Rows are points. Any point is a mix of the corners, with weights that add up to 1. It lies inside the corners' shape when no weight is negative. Say inside or outside, and name the corners with a negative weight.

Corners:
(1): [ 4.0  3.5 -2.1]
(2): [-0.1 -0.5  7.7]
(3): [ 0.6 -3.4 -1.8]
(4): [-3.9 -3.9 -3.3]
Points:
[0.5 0.7 1.4] -> outside (3)
[ 0.2 -0.8  3.4] -> inside
[-2.5 -4.1 -0.8] -> outside (1)
[-2.1 -2.6 -4.9] -> outside (2)
[ 3.2 -0.1  0.9] -> outside (4)
[-5.0 -5.6 -1.0] -> outside (1)
[4.6 3.1 1.6] -> outside (4)
[-3.3 -3.5 -2.8] -> inside
[ 0.8 -1.0 -1.7] -> inside

Corners:
(1): [ 1.1  3.9 -2.0 -0.5 -6.3  7.1  4.3 -4.6  1.9]
(2): [ 3.0 -3.6 -1.6  2.0  0.0  0.2 -2.7  1.1  5.8]
(3): [ 0.9  0.7 -1.9 -1.4 -1.0 -4.6  3.4  4.9  0.5]
(4): [ 3.3 -5.5  1.5 -2.0 -4.6 -2.0  3.5  5.0  5.1]
(5): [ 4.2 -1.9  3.0  0.8 -0.4  0.2 -2.0 -0.9 -0.8]
(6): [-1.8 -7.9 -6.7 -3.3 -1.8  3.1 -2.4 -4.0 -6.1]
(7): [-4.4 -2.0 -1.7  2.5 -3.2  0.8  3.6 -2.1  4.6]
(8): [ 4.3 -5.3 -2.1 -1.0 -2.1  6.3  1.7  7.5 -6.2]
(9): [ 3.4  3.6 -2.3 -0.1  6.1 -1.7  6.5 -1.7 -1.0]
(10): [ 1.1  3.2  3.0 -3.9  0.0  2.3  2.7 -0.2  3.1]
Points:
[-1.1 -5.3 -3.1 -0.4 -5.1  1.1 -1.5 -1.4  0.9] -> outside (8, 9, 10)
[ 1.6  1.0 -1.3 -0.4 -4.0  3.8  2.8 -1.8  1.8] -> inside
[ 2.4 -3.4 -1.7  0.1 -0.8  1.5 -0.3  1.2  1.0] -> inside
[-0.2 -2.6 -2.1 -0.6 -3.0  2.1  1.9 -1.1  0.8] -> inside
[ 1.6 -1.6 -0.7 -1.2  0.4  0.4  2.6  1.8  0.0] -> outside (1)
[ 3.2 -0.9 -2.2 -2.2  0.0  1.0  2.1  1.5 -0.2] -> outside (5, 7)

Corners:
(1): [ 1.8  0.0 -2.9  1.3 -1.2 -2.4  2.1 -3.5  1.1 -3.9  3.1 -0.6  3.3 -4.0
 -1.5  3.6  4.1 -5.4  1.6 -3.0]
(2): [-4.6  2.0 -2.7 -4.6  3.7 -0.9 -3.7 -5.8  3.3 -4.7  1.8  5.3 -3.2 -2.9
 -3.5 -1.1  1.2  0.0  2.9 -5.1]
(3): [-7.1 -2.0  4.6 -1.0 -1.1  1.1  3.7 -0.7  2.5 -1.3  4.2 -0.4  2.9  2.2
 -2.6 -3.2  3.9 -3.8  0.4 -3.9]
(4): [ 1.7  0.2  1.0 -6.5 -0.7 -0.6  3.5  3.5 -4.3  3.1 -5.5 -1.6  0.0  4.0
 -3.8  2.8 -0.6 -1.8  6.1  4.0]
(5): [ 2.0 -3.3  3.3  3.6 -0.5  4.2 -4.9  4.2 -1.6  4.5 -4.6  2.4 -3.4 -3.4
  0.7 -0.7 -0.6 -4.7 -0.7 -3.9]
(6): [-2.5 -1.6  0.5  1.0 -3.4  1.9  3.3  2.5 -0.4  4.3  4.6  1.4 -1.8  6.5
  2.1  2.9 -1.7 -6.1  5.7 -2.1]
(7): [ 0.7  4.4 -1.8 -4.6  3.3  3.2 -2.7 -5.7 -2.1  1.3 -0.7 -2.3 -1.0  2.4
 -4.0  6.4  1.0  0.3 -4.6  4.6]
(8): [-0.6 -0.4  3.2  3.7 -1.3 -1.4 -0.4 -0.9 -3.6  1.2  3.5 -4.4  3.3  0.5
  1.1  3.4 -2.1 -1.2  3.0  1.0]
(9): [ 1.6 -1.9  0.0 -6.7  0.3 -0.9  2.8 -0.8  2.0  2.8 -4.4 -2.4 -2.5 -2.3
  6.3  2.0 -0.4 -1.0 -4.7 -2.0]
(10): [ 0.5 -0.9 -3.7 -3.7 -1.9 -7.1  0.6 -1.2 -2.8  3.9 -4.9  6.0 -1.5 -4.3
 -2.4 -3.6  5.4 -0.5 -1.2 -3.4]
(11): [-3.0  4.5  4.8 -2.1 -5.1  1.6  4.5 -1.7 -0.1 -3.4  2.1  1.9 -1.5 -1.0
  3.3  2.3  0.0  0.7 -3.1  0.5]
(12): [ 0.7 -0.9 -5.4  3.8  2.4 -3.1  4.5 -0.4  4.8  3.0  1.6  6.4  3.9 -0.7
  5.5  3.4 -1.8 -1.2 -1.3 -0.9]
(13): [-4.7 -4.5 -4.6 -2.8  1.4  3.9  3.1 -6.2 -3.6 -2.3 -3.7 -3.4 -0.1 -1.7
  2.0 -3.2  4.6  2.6 -1.2  5.1]
(14): [-0.3  5.5 -3.2 -3.7 -1.9 -1.6  4.1 -0.4 -0.9  3.1 -2.0 -2.7  3.7 -0.4
 -0.7 -0.1 -5.0 -2.6  4.5 -1.4]
(15): [-0.9 -4.9 -6.1 -1.1  1.8  2.5 -4.0 -0.5  2.2  2.9  3.7  3.4 -1.3 -4.4
  6.2  1.4 -0.9 -3.4 -4.6  5.2]
(16): [ 1.7  4.3 -4.3  1.7  1.6 -4.8 -0.4 -0.5 -5.3 -2.5 -6.6 -3.6 -3.1 -3.4
  0.8  5.4 -4.6 -7.0 -0.7  4.3]
(17): [-3.4  2.0 -5.7  3.5  2.9  0.5  4.7  1.9 -2.0 -2.8  5.6  0.5 -1.9 -4.1
  0.6  3.2  3.7  2.9 -4.8  2.4]
(18): [ 1.2  2.2 -6.2  0.9  1.7 -4.0  3.1  4.4 -6.1  0.3  1.5 -0.1  2.4  1.7
  5.6 -2.9  6.3 -3.7  3.3  3.7]
(19): [ 0.3  0.6 -2.7  3.6  1.3  3.3 -2.7 -0.2  2.3 -0.9  3.6 -3.2 -2.2  1.9
 -1.5 -2.0 -2.4  3.3 -2.0  4.3]
(20): [-0.5 -1.3 -2.3 -1.1 -3.4 -1.1 -2.2  5.5 -2.7 -0.1 -3.9  2.1  0.2 -0.2
  1.9 -1.3  2.0  0.8 -3.9 -4.7]
(21): [-6.2  3.1  0.6 -5.6 -3.4  1.5  3.8 -1.2  2.7  5.1 -2.8 -0.4 -1.5  2.0
 -0.8  6.2  5.4  0.1  2.7  3.3]
Points:
[-1.0 -2.0  0.3 -0.7 -2.6  1.7  1.8 -0.5  1.1  2.5  1.5 -0.3  1.6 -0.4
  0.7  2.3  1.5 -0.7 -0.9 -0.5] -> outside (2, 16, 18)
[ 1.6 -2.4 -4.3  0.3  1.5 -4.2  1.0  2.5 -4.0 -1.3 -3.3  1.3  1.1 -5.4
  2.5 -1.3  0.2 -4.2  0.0 -2.9] -> outside (6, 7, 11, 19, 21)
[-3.0  0.7 -0.5 -1.5 -0.6  0.0  0.1 -1.9 -1.1  2.9 -3.4 -1.1 -0.6  2.4
  0.3 -0.5  1.0 -0.2  1.2 -0.7] -> outside (1, 4, 11, 15, 17)
[-8.4  1.9 -0.8 -4.7 -2.1  0.6  4.9 -2.0  6.4  2.6  9.3  2.3  2.4  4.1
  3.2 -1.2  4.4  3.9 -2.2 -2.5] -> outside (1, 4, 5, 13, 16)
[-1.3 -0.3 -0.9 -0.7 -0.4 -0.3  1.2 -1.2 -1.0 -0.1  0.3 -0.9  0.8 -0.6
  0.4  1.1  1.0 -1.5  0.6  0.0] -> inside
[-0.9  1.2 -1.0 -1.6  0.2 -0.7  0.8 -1.9 -0.2 -0.6 -2.4  0.3 -0.1 -2.7
 -1.1  1.3  1.1 -0.1 -1.5 -0.5] -> outside (6, 15, 18)

Corners:
(1): [ 3.3 -0.7  1.0 -1.7  7.6 -5.1  0.7  1.0  4.7 -4.2 -1.8  3.3 -1.2  1.9
  5.2  2.1 -3.0  6.2 -0.3 -1.2]
(2): [-0.4  2.8  0.2 -2.3 -2.2  1.7  3.5  2.8  1.7  1.4  1.4 -0.1  2.1 -1.0
 -2.7 -0.5 -2.8 -0.1 -1.3 -7.2]
(3): [ 5.1 -2.8 -5.5  5.2  7.6 -2.8 -4.0  0.0  1.8 -4.4 -0.8  2.6 -0.5  4.6
 -6.0 -5.6 -2.3  2.9  3.5  4.4]
(4): [ 3.9 -1.3 -4.0  6.8  4.5  0.3 -0.1  1.5  3.9 -1.0  2.0  4.9  3.9  5.5
  0.4 -3.4  3.2 -2.5  4.0  0.8]
(5): [-0.9  2.6  4.9 -2.1  2.5 -1.9 -0.3 -4.1  3.1 -2.9 -3.5  1.1 -2.2 -0.6
 -1.0  4.7 -2.5 -2.1  2.2  0.9]
(6): [-2.1  3.5  4.3  1.4 -4.9 -2.0  0.7 -1.1  0.4  5.5 -1.3  0.2  4.1 -5.3
 -0.7  4.5 -0.4  1.7 -0.1 -1.8]
(7): [ 4.8 -3.5 -4.4  3.5  6.3 -1.9 -2.7 -0.3  5.3 -4.7  8.0  1.3 -1.4  3.5
  3.4 -5.5 -2.4  1.6  4.5  4.9]
(8): [ 0.3  3.9  1.5 -3.4 -0.6 -9.2  0.9  0.4  4.5 -2.8 -2.6  3.2  1.4 -0.8
  0.3 -1.5 -1.0  1.7 -1.7  1.5]
(9): [ 3.1 -6.1 -3.4  6.5  3.6  3.3 -7.8  4.0 -2.7 -1.8  6.9 -1.2  6.6 -0.4
 -2.2 -2.5 -2.7 -5.0  1.0 -0.6]
(10): [-1.7 -2.2  1.2 -1.7 -5.9  1.7 -3.0  2.3  0.2  2.5  3.7  0.8  0.0 -3.0
 -1.6  0.9  6.8 -1.5 -0.5 -7.0]
(11): [ 4.4 -0.1  6.0 -0.7  3.2 -7.5  5.0 -1.3  6.7 -1.2 -4.5  3.6 -4.2 -3.1
  0.2  2.5 -2.2  3.1 -5.8  2.8]
(12): [-2.1  2.8 -0.2 -1.8 -3.8 -2.9  1.0 -0.2 -1.3  1.0 -2.6  5.4 -4.5 -2.8
  0.4  4.8 -4.0 -2.0 -1.9  0.1]
(13): [ 1.5  4.1  2.2 -0.3 -3.8 -1.3 -0.9 -5.2 -3.5  1.3  1.5  1.6 -0.5 -4.8
  1.4  3.6  2.3 -2.0 -4.6 -2.9]
(14): [-3.1  1.0  3.2  4.5 -7.2 -1.3 -5.1  0.8 -6.2  5.1  3.6  1.0 -0.5 -0.5
 -1.3 -1.6 -0.4 -6.7  2.3 -9.3]
(15): [ 1.0 -3.5  0.7 -1.9 -5.9  0.4  0.0 -2.6 -5.3  5.9  1.8 -1.7  2.8 -0.1
  1.3  0.4 -1.0 -2.9  3.1 -1.8]
(16): [-1.2  2.1  6.9 -2.8 -2.8 -1.4  1.1 -0.9  2.5 -5.0 -3.0  5.5 -2.9  1.1
  1.7  2.5 -4.1  6.8 -4.0  2.3]
(17): [-3.1  2.1  3.9  1.9 -4.4 -1.9  5.0  0.4 -2.4 -2.3 -2.2  2.9  1.2 -5.5
 -1.4  0.7 -0.3 -0.2  2.4 -5.3]
(18): [ 5.2 -2.8 -2.7  4.2  3.2 -3.7 -3.2  0.0 -3.8  0.0  8.6  3.8  2.1  4.6
 -3.3  0.8 -0.1 -1.5  4.8  4.3]
(19): [-0.7  3.3  1.2  3.8 -5.9 -3.2  1.6  2.9 -3.7  1.8 -1.9 -4.0  0.5 -0.5
 -0.8  3.5  2.5 -0.2  1.4 -3.0]
(20): [-5.1 -2.0 -0.2  1.4 -1.9 -0.2  0.5  0.5 -4.8  4.1  5.0 -1.2  3.7  0.7
  0.1 -1.0  2.7 -2.8 -1.3 -3.2]
(21): [-1.3  1.8  2.5  1.4 -1.6  0.5 -2.7  3.3 -7.8  5.1  2.2  0.4  0.3 -1.1
  2.9 -0.7  3.0 -4.4  4.9 -2.2]
Points:
[-1.7  0.9  4.3 -0.6  0.0 -2.3 -0.9 -0.4 -0.7  0.2  1.0  1.7  0.6 -2.0
 -1.6  1.1 -0.3 -0.7 -1.4 -3.0] -> outside (4, 7, 12, 15, 19)
[ 0.0 -0.3  1.6  1.6 -0.9 -0.1 -1.5 -0.1 -2.5  1.9  1.6  2.5  0.6 -0.9
 -1.1  0.7  0.0 -2.0  1.0 -2.7] -> outside (7, 8, 19)
[ 1.6 -0.6 -0.3  1.8  1.3 -1.9 -1.2  0.3  1.0 -1.2  2.1  1.5  0.6  0.5
  0.1 -0.7 -0.9 -0.5  1.3  0.3] -> inside
[ 0.5  0.4  1.1  0.8 -0.3 -2.3 -0.1  0.1  0.4 -0.1  1.1  2.1 -0.5  0.7
  0.1  0.0 -0.5  0.2  1.7 -0.5] -> outside (9, 13)
[-0.3  0.6  0.5  1.7 -2.9 -1.1 -0.5  0.8 -1.9  1.4  1.6  1.3  1.1 -0.9
 -1.1 -0.5  0.3 -1.4  0.4 -1.9] -> outside (1, 5)

Corners:
(1): [ 0.8  2.4  7.1 -4.3 -1.7 -1.4  1.2 -2.0  2.5  2.8 -3.3 -2.0  6.4 -2.7
 -0.8  1.9 -5.6  3.2  3.7 -4.8]
(2): [-0.4  1.2 -2.5  0.9 -2.1 -5.2  4.8  0.9  0.9 -5.1 -1.2  1.5  2.5  3.3
  2.0 -0.8 13.2  0.4 -6.1 12.6]
(3): [ 2.1 -0.8 -2.1  3.8 -1.9 -6.4 -0.5 -2.0 -0.1 -1.4 -2.5  0.2  1.2  3.0
 -0.8 -1.0 -1.3 -5.0  2.6 -3.6]
(4): [-3.1 -4.4 -2.0 -0.7 -0.4  1.9 -0.7  2.1 -3.3 -1.9 -1.5  1.1  2.1  8.2
  3.0  1.8 -3.5 -2.7  0.0  0.0]
(5): [-0.5  6.1  0.0 -2.9  0.7  2.1 -2.4  0.5 -4.6 -0.2 -0.7 -4.0 -2.3 -0.4
 -3.3  1.8 -4.1 -3.9  2.3  4.7]
(6): [ 3.5  3.4 -0.7  1.2 -1.1 -2.4 -2.3  2.7  9.0  5.9  1.6  4.9 -3.5 -0.1
 -2.9 -4.5 -1.1  3.7  3.1 -5.1]
(7): [ 5.3  6.1  4.7 -2.8  2.0 -0.9  2.9 -0.8 -3.7 -0.1 -1.1 -0.4 -1.4 -3.0
  0.8 -0.8 -3.7 -1.0 -2.1 -1.5]
(8): [-4.0  0.8 -1.4 -3.1 -3.2  0.0 -1.5 -2.4 -1.5  6.7  2.5  1.6 -1.3 -3.0
 -1.3 -1.6  2.2 -2.4  2.7 -4.3]
(9): [ -3.7 -11.1  -1.5   0.5   2.8   0.1   0.8  19.9  -3.4  -1.6   2.3  -1.5
   3.7   0.2 -12.0   1.1   0.2   1.8   5.4  -2.6]
(10): [-8.0 -6.5 -0.7  1.4  1.7 -2.9 -2.8  6.1 -2.5  1.5  4.9 -1.4  2.9  0.5
 -0.1  1.7 -1.0  0.4  2.4 -3.2]
(11): [ 0.9  0.2  6.6  4.9  3.6 -0.6  3.1 -2.2 -1.3 -1.8 -2.4 -1.7  4.6  4.6
  0.4 -1.9 -5.0  3.6  1.0 -1.7]
(12): [-2.1 -0.2 -0.2 -2.1 -1.7  1.6  1.1 -0.7  1.6 -0.1  3.1  0.1  4.1  1.7
  3.0 -8.4 -3.4  1.0  4.7 -7.0]
(13): [ 1.5 -1.9 -1.6  4.3 -1.1 -1.4  3.1 -3.7  2.4 -2.7  4.3  5.6 -1.5 -0.4
  0.6  1.3 -2.7 -0.6 -0.9  0.3]
(14): [ 4.3  2.2 -0.7  1.7 -0.6 -0.5  1.6 -0.7 -3.1  2.3  0.2 -0.9  3.8 -1.9
 -1.6  1.6 -0.6  0.9 -1.7 -3.5]
(15): [-6.6  1.2 -0.3  5.1 -4.3  1.2 -2.4 -1.6  0.5 -1.7  3.4 10.2  6.0 -2.8
  1.0 -0.7  0.8  0.4 -5.0  1.0]
(16): [-1.1  3.2  3.3  1.2 -0.8  3.3  1.8 -3.0  1.4 -2.2  0.6 -4.5  3.8 -0.3
  0.0  3.7 -0.4 -1.4 -1.4 -1.2]
(17): [ -1.1   0.4  -2.0  -4.8  -5.9   3.5  -0.1  -2.2   3.8   2.8   0.3  -0.9
  -1.5  -3.4   3.8 -11.6  -3.5   1.5  -2.5  -0.1]
(18): [ 1.2  3.0 -0.6  3.6  2.9  3.2  3.1  0.7  2.0 -5.4 -2.8 -1.1  0.8 -0.8
  2.0  2.0  2.1  1.5  0.7  1.2]
(19): [ 0.6  3.3 -1.7  1.0  5.5  0.6  0.2 -2.5  4.3 -4.5 -4.3  3.1  6.5 -1.5
 -1.2  2.9 -3.8 -2.2 -0.8 -1.3]
(20): [ 4.6 -1.3  0.2 -1.9  0.8  1.3 -1.9  1.0 -1.7 -3.7 -1.9 -2.5  0.9 -2.7
 -5.3  1.7 -3.7  0.6  1.0 -5.1]
(21): [-2.5  3.0 -2.4  1.7 -2.3  1.6  6.6 -2.4 -1.6 -4.3  1.2  4.8 -2.0 -0.9
  1.1 -0.6  1.5  4.6 -3.3 -0.6]
Points:
[-1.9  0.0 -1.3  0.3 -1.5  0.0  1.5  0.2  0.8 -0.4  1.0  2.2  1.5  0.4
  1.2 -1.5  0.5  0.4 -0.4 -1.1] -> outside (5, 11, 20)
[-1.8  0.8 -0.3  0.1 -0.6  0.9  0.2  0.3 -0.2 -0.1  0.5  0.7  1.7 -0.3
 -0.9 -0.3 -0.9  0.4  0.5 -0.5] -> outside (3, 7)
[-0.2 -0.7 -1.9  1.4  0.0 -0.3 -0.5  1.6  0.4 -2.4  0.1  1.8  1.4  0.7
 -0.3  1.1 -0.3 -1.5 -1.8  1.6] -> outside (1, 8, 11, 12, 21)
[-0.8  1.2  0.4  0.3 -0.8 -0.1  1.1  0.3 -0.2 -0.1  0.4  0.2  1.2  0.1
  0.1 -0.7 -0.2  0.1  0.5 -0.3] -> outside (19, 20)
[ 0.0  0.8 -0.4  0.2 -0.5  0.5  0.5  0.0 -0.6 -0.1  0.1  0.2  1.4  0.1
 -0.2 -0.1 -1.2 -0.2  0.1 -1.1] -> inside
